Each row of a before or after table is a point. One or more steps were done to the points. Then noise was added and the rows were shuffled. The steps act on columns, c1 being the first. Name the steps. A step turns or swaps two columns, mirrors them in a line or flattens them onto one, adds a multiple of one to another, or multiplies or shifts one. Angles are multiples of 10 degrees, from the lower column toward the higher: turns from -170 to 170, lines from 10 to 170 but not 90. Use the fewest steps. Two steps may share a column if one is a turn and the other turns, adds or multiplies; they go together, in the order done. Otherwise the lowest column goes first.

Before (9 x 2):
6 0
-9 27
17 11
30 -19
26 -9
21 -39
12 60
-4 52
-5 12
After (9 x 2):
27 10
-7 52
10 0
-12 27
47 -21
34 -39
-8 12
41 -10
18 57
Steps: multiply c1 by 1.6

Before (14 x 3):
20 -7 26
-18 -5 -60
-23 -10 -9
-16 -25 31
-24 27 -44
18 6 -6
-4 18 -29
26 2 35
4 7 -43
17 22 -16
39 -23 31
-20 -2 -50
8 4 35
-27 12 -24
After (14 x 3):
-39 4 -19
20 19 26
15 9 39
-5 21 23
-27 -7 -18
-13 5 13
37 15 6
-24 3 -25
22 -11 -2
40 0 34
-50 -22 -9
45 -8 42
0 -24 -36
47 27 24
Steps: turn c1 and c3 by 150 degrees

Before (9 x 6):
56 -23 -20 -12 16 -5
1 -6 -45 22 10 23
51 1 -7 -30 -24 8
-13 2 -20 -29 -22 29
16 -10 -20 28 -53 5
37 -58 19 -36 0 -12
14 15 8 -9 -27 36
-3 52 -35 13 1 5
29 15 18 7 8 -14
After (9 x 6):
1 31 -32 23 2 25
16 11 -22 28 -53 -14
37 -53 -31 -37 4 -10
53 5 -3 -29 -24 1
28 -4 23 6 12 -11
56 1 -30 -12 17 0
13 3 16 -9 -38 25
-3 59 18 14 0 6
-14 17 -11 -29 -31 21
Steps: turn c2 and c3 by 50 degrees; turn c5 and c6 by 20 degrees

Before (13 x 8):
-18 -15 -40 -10 -9 30 13 18
10 -24 0 14 -11 -6 -2 20
-1 -7 -15 5 18 14 8 -27
9 -5 23 14 -11 -39 -18 0
-20 -13 12 36 -15 -41 2 -23
-12 -5 -2 -13 -14 -28 -13 9
26 -1 -19 3 5 -1 -21 18
14 -4 -11 5 -3 35 -11 -8
0 5 -8 0 7 13 27 16
27 7 -17 -9 -23 15 7 11
-14 -25 10 11 -6 -60 -5 -4
-17 12 -36 17 0 5 -10 18
2 5 4 7 1 30 -16 10
After (13 x 8):
-3 10 -25 18 -14 -47 6 11
-2 5 29 2 -9 26 21 6
-1 1 -15 13 18 13 8 25
1 -2 29 21 -5 6 -11 7
5 16 24 4 9 1 -17 -5
1 23 -6 -14 -8 -55 12 -3
-5 20 18 5 -10 -10 13 -11
-6 19 -5 -7 -5 -40 -8 -11
0 11 -1 23 -5 36 -3 12
-1 7 10 -26 -16 -25 -8 -7
-2 -11 16 0 -12 16 1 -3
5 -19 15 6 9 13 17 -5
-2 6 6 20 1 29 -17 -9
Steps: flatten c1 and c5 onto the line at 80 degrees; mirror c2 and c7 in the line at 110 degrees; multiply c3 by 0.7; turn c3 and c8 by -130 degrees; add 0.5 times c6 to c4
